Each row is a point. To make a cloud, some directions were put in groups of two or more. Within a group, all points are equally far from the middle, so they leave a hole (a ring in 2 directions, a hollow ball in 3). The other directions are filled evenly. Then the cloud was stretched, turned, moved and blurred a little. Count the holes, and give their numbers of directions, smallest first.
In the rows, zero is written as 128.

Cloud (20 x 3):
[[ 81 103 140]
 [124 159 133]
 [ 83 113 111]
 [119 163 109]
 [153 113 138]
 [148 110 158]
 [105 145  99]
 [ 89 126 134]
 [128 115 136]
 [119 162 112]
 [145 136 148]
 [139  85 144]
 [109  95 143]
 [136 132 110]
 [ 97 152  93]
 [ 74 166 180]
 [ 71 115  98]
 [124  94 132]
 [117 179  90]
 [ 85 163 138]]
Holes: 0

Cloud (32 x 4):
[[ 95 108 142 126]
 [117 115 110 130]
 [184 142 136 136]
 [122 110 136  99]
 [111 120  92 141]
 [134 139 118 176]
 [180 150  94 138]
 [115 161 115 177]
 [104 131  79 147]
 [106 152  98 122]
 [119 116 161 167]
 [149 154 185 109]
 [ 62 107 168 127]
 [158 120 163 128]
 [170 155 147 152]
 [141 123 150 115]
 [116 146  97 160]
 [ 82 118 156 103]
 [ 93 123  96 119]
 [176 115 133 129]
 [106 113 114  81]
 [ 65 127 127  91]
 [111 145  80 144]
 [104 116 188 102]
 [ 91 118 146 171]
 [195 129 119 132]
 [141 105 166 134]
 [119 150 164 107]
 [117 102 136 127]
 [110 109 129 144]
 [ 87 106  95 131]
 [142 110  97 155]]
Holes: 0

Cloud (30 x 4):
[[ 90 103 174 148]
 [126 126  91 100]
 [ 96 169 110  85]
 [114  93 181 108]
 [ 90 125 126 148]
 [ 97  95 148  92]
 [100 128 174 137]
 [ 81 165  88 121]
 [ 99 160 119 178]
 [162 121 150 114]
 [121 125 120 169]
 [ 79 139 131  95]
 [144 119 113 111]
 [123 119 132 147]
 [103 166  99 107]
 [109 156 105 109]
 [ 86 122  83 130]
 [137 122 101  82]
 [145 153  91 119]
 [119 112  93 121]
 [140 147 148 100]
 [128 172 123 153]
 [ 70 113 127 132]
 [143 129 141  98]
 [117 143 151  86]
 [101 158 114 129]
 [160 170 113 142]
 [111  93 163  64]
 [140 141 122 146]
 [105 170 133 156]]
Holes: 0

Cloud (49 x 6):
[[112 107 182 111 159 164]
 [142 157 146 111 133 105]
 [108 105 173 139 135 125]
 [124  83 179 109 134 133]
 [164 149  76 100 106 149]
 [ 98 101 152 115 140 162]
 [105 117 164 142 152 142]
 [137 130 145 170 134 133]
 [119 125 201 117 146 137]
 [ 98 110 136  72 149 118]
 [175 139  99 124  95 132]
 [144  81 113  91 147 129]
 [195 171  68 134 131 164]
 [115 147 102 120 106 122]
 [188 140  75 134  98 138]
 [136 117 117 165 128 151]
 [ 99 141 173 136 130 116]
 [176 169 127  90 141 155]
 [ 78  88 174  94 168 123]
 [119  81 171 111 165 123]
 [175 112  87  84 121 156]
 [159 131  95 109 106 106]
 [136 124  94 134 157 138]
 [149 129 153 129 124  96]
 [134  93 131 141 119 146]
 [125 171 124 127 109 143]
 [ 92 153 154 120 144 121]
 [122 178 146 140 122 141]
 [153 164 115  95 156 132]
 [ 87 139 140 151 130 121]
 [152 104 134 140 109 124]
 [124 136 177 127 127 160]
 [ 72  95 184  91 128 120]
 [123 147 123  88 108 147]
 [180 132 110 132 139 162]
 [139 112 172 129 136 121]
 [115 124 120  89 110 109]
 [118 118 164 122 168 165]
 [105 103 143  90 166 152]
 [177 130 130  89 145 137]
 [100 104  96 128 121 144]
 [108 114 126 119 158 146]
 [178 152 151 124 150 170]
 [128 127  97  88 131 129]
 [124 150 141 131 112 105]
 [ 86 127 193 116 153 143]
 [156 154 166  95 119 169]
 [118 138 171 125 147 193]
 [ 70  83 187  96 135 119]]
Holes: 1 (3)

Cloud (85 x 8):
[[151 104  97 117 100 114 149 152]
 [171 116 182 122 149  95 104 145]
 [148 120 118 159  88 108 163 146]
 [140  75 124 145  89 174 149 109]
 [180 142  90 185 138 152 150 138]
 [146  78 157 128 141 137 144 120]
 [131  73 196 152 124 160 147 150]
 [130 128  63 152 134 113 128 116]
 [131 116 125  96 142 171 133 125]
 [144  65 119 178  93 140 136 176]
 [110 105 122  72 144 112  92 186]
 [161  98  77 161 103 109  84 122]
 [161  69 101 175  74 144 133 154]
 [151  92 155 154 167 101 142 110]
 [103 152 131 136 102 105 118 135]
 [155 126 163 114 156  87  93 133]
 [107 109 164 129 113 157 105 157]
 [141  72  98 187 107  97  95 133]
 [114 105 164  83 123 164 154 140]
 [110 114 120 164 140 110 146 115]
 [179 141 138 159 124 144 152 176]
 [116  91 138 151  94 138 133  92]
 [128  80 137 101 137 150 108 129]
 [129 169 115 136 123 122 153 143]
 [ 88  89 111  81 137 114 121 192]
 [129 162 152  97 152 105 101 191]
 [126 114 172 160 126 173  97 118]
 [165 147 190 141  74 164 132 115]
 [131 124 120  74 124 128 118 133]
 [187 136 182 166 162 145 109 124]
 [108 147 109 138 115 137 129 146]
 [122 122 153 112 122 100 121 128]
 [121 158 158  96 140 168 118 108]
 [150 132 165  91 144 111 107 149]
 [132  72 122 132  80 125 151 112]
 [140 159 140 106 148 168 127 107]
 [148 134 139 117 130  92 137 163]
 [112 114  92 157 140 128 143 112]
 [114 112 132 135  78 167 108 112]
 [170 124 132 170 125  95 138 145]
 [139 101 136 171 101 171 101 123]
 [158 127 103 156 108 180 138 134]
 [101  77 105  88 133 130 123 115]
 [149 107 135 145 124 157 103 195]
 [167 159  90 150 158 139 143 130]
 [180  74 135 180 115 151  95 177]
 [157 120 141 154 149  97 104  85]
 [116 120 111 166 129 102 136 104]
 [136 101 129 173 117 123 129 125]
 [166 126 124 180  90 141 153 126]
 [125 101 175 110 129 162 134 145]
 [166 131 113 143 143 127 135 105]
 [126  87 174 109 138 169 139 150]
 [149 141  84 156 116 171 140 123]
 [165 115 149 126  81 146 173 130]
 [119  80 146 133 144 101 110 145]
 [150 102 141 167 155 149 127 155]
 [117 145 138 106 105 106 138 121]
 [152 118 139 157 134 140 135 127]
 [162  83 174 168 176 110 149 134]
 [172  73 176 156 165 136 106 139]
 [ 79  97  99 128 123 138 106 163]
 [157 131 173 122 120 129 121 197]
 [161 114 165 124 162 156 141 118]
 [130 156 153 138 137 117 133 124]
 [154 108 166 131 118 165 170 153]
 [150 110 155 113 139 122 113 124]
 [145 137 151  75 136 104 145 138]
 [133  74 172 147  71 170 123 132]
 [151 104 186 100 111 126 117 127]
 [104 106 111 142 141 119 156 168]
 [145  83 116 155 103 110 109 141]
 [121  86 124 177 117 121 163 111]
 [133 149 127 109 172 117 117 167]
 [116 118 182 140  77 136 118 110]
 [124  92 165 116 137 118  90 117]
 [152 125 157 193  91 152 119 131]
 [175 105 130 155 118 148 188 153]
 [110 128 152  95 142 118 132 162]
 [163 132 126 164  88 101 107 135]
 [136 114 102 162 124 126 171 110]
 [187 130 131 143 134 169 134 125]
 [100 111 152 149 138 125 119 116]
 [202 109 128 130 129 145  93 156]
 [197  97 137 130 122 155 105 148]]
Holes: 0

Cloud (87 x 9):
[[ 73 115 158 147  78 116 118 144 100]
 [120 114 109 100 114 174 137 130  88]
 [124  96 117 112 141  88 135 116 182]
 [152 121 151 113 111 101 141 171 126]
 [115  86 127 151 139 160 153 126 165]
 [ 77 117 126 117 112 136  88 102 188]
 [161 139 115  97 138 127 117 147 115]
 [ 84 111 134 160 102 199 138 124 142]
 [159 155  90  90 122  89 126 128 133]
 [ 98 127  86 110 120 113 173 106 135]
 [150 151 128 110 147  68 145 113 117]
 [100 146 148 167  89 149 162 131 149]
 [127 135 139 126 107 126  68 137 133]
 [130 117 114 135 100 131 119 139 118]
 [130 137 159 137 109 113 187 127 146]
 [147 121 116 133 150 138 130 121 129]
 [180 119 135  93 141  99 157 160 114]
 [132 140 115  96 147 187 140 146  97]
 [131 125 144 122 144 181 101 170 144]
 [146 135 107  98 146 128 143 131 102]
 [102 125 135  78 113 116 140 118 127]
 [107 154 145 157 119 158 162 129 173]
 [115 138  89 110 138 195 101 139  99]
 [124 106 110 116 161 136  76 167 131]
 [113 141 162 157  89  68 128 146 114]
 [147 135  90 112 140 188 161 130 160]
 [137 158 115 136 110 140 169 159  78]
 [121 132 115 123 130 204  89 153 109]
 [129 129 164 160 105 134 118 182 138]
 [114 155 124  42 140  64  98 129  87]
 [102 139 114 142 103 160 149 110 178]
 [118 122 105 145 121 213  98 152  86]
 [113 124 101  64 138 172 153 141 124]
 [104 154 112  82 157 166  99 104 141]
 [104 132 106  80 118 108  64 130  90]
 [112 134 151 141 109 108 103 143 146]
 [123 100 134 146 141 128 106 199 107]
 [106 141 148  92 136  89 129 151 135]
 [119 154  98  86 146 146 181  92 107]
 [120  90 125 103 137 122  57 123 108]
 [106 161 118  88 123 160 168 127 109]
 [145 164 120 146 143 186 190 153 113]
 [100 168 135 106 122 110 171  94 140]
 [ 98 139 123 110 145 130  84  85 166]
 [136 141 121 110 133  71 140 149 164]
 [ 95 146 123 107 149 141 150 105 132]
 [ 80 131  97  76 131 176 169 134  87]
 [115 112 137 119 127 131  90 164 152]
 [114 144  82 106 151 187  67 145 120]
 [146 148 125 122 157 168  99 144 171]
 [112 122  97 165 114 133 109 127 176]
 [140 149 128 129 129 137 186 109 177]
 [111 136 125 118  86 109 182 135  93]
 [143 151 114 102 126 124  70 145 159]
 [107 105 142 135 117 168 130 101 136]
 [134 133 111 144 132 182 148 100 136]
 [101 133 128 104 149 169 122 175 123]
 [121 126 120 143 143 179 180 106 167]
 [171 148 115 109 133  94 160 109 127]
 [138 165 149  91 141 136 114 153 105]
 [125 138 107 142 123 144 177 131 184]
 [135 161 125  69 108 123 158 156 123]
 [147 116 110 154 125 117  93 116 155]
 [156 168 140  88 127  97 118 172  97]
 [111 134 113  99 162 157 102 112 130]
 [105  94 118 114 109 148 124 136 118]
 [ 89 156  98  76 138 155  82 135  85]
 [126 157 106 109 143 169 186 119 133]
 [125 148 126  56 126 124 111 136 125]
 [114 139 142 123  85  91 143 133 136]
 [149 152  97 111 145 135 154 114 171]
 [159 128 115  77 142 159 111 135 140]
 [142 151 116 126 125 143 205 127 149]
 [110 111 129 134 132 193 135 179 134]
 [118 136 158  77 127 138 126 149  86]
 [136 112 138  86 136  83 139 140  86]
 [113 158  76 108 142 193 109 125 117]
 [123 106 126 115  98 166 129 123 133]
 [109 124 147 107 126  89  89 105 135]
 [103 167 111  88 134 109 129 106 114]
 [100 116 137  72 141 121  79 133 135]
 [130 131 116  32 165 143 130 118 106]
 [ 87 117 100  78 139 120 106 132  87]
 [114 108 121 134 164 145 146 123 185]
 [116  90  87  89 146 184  98 121 122]
 [166  99 110 105 140  98  68 152 131]
 [ 81 161 146 161 106 126 163 132 103]]
Holes: 0
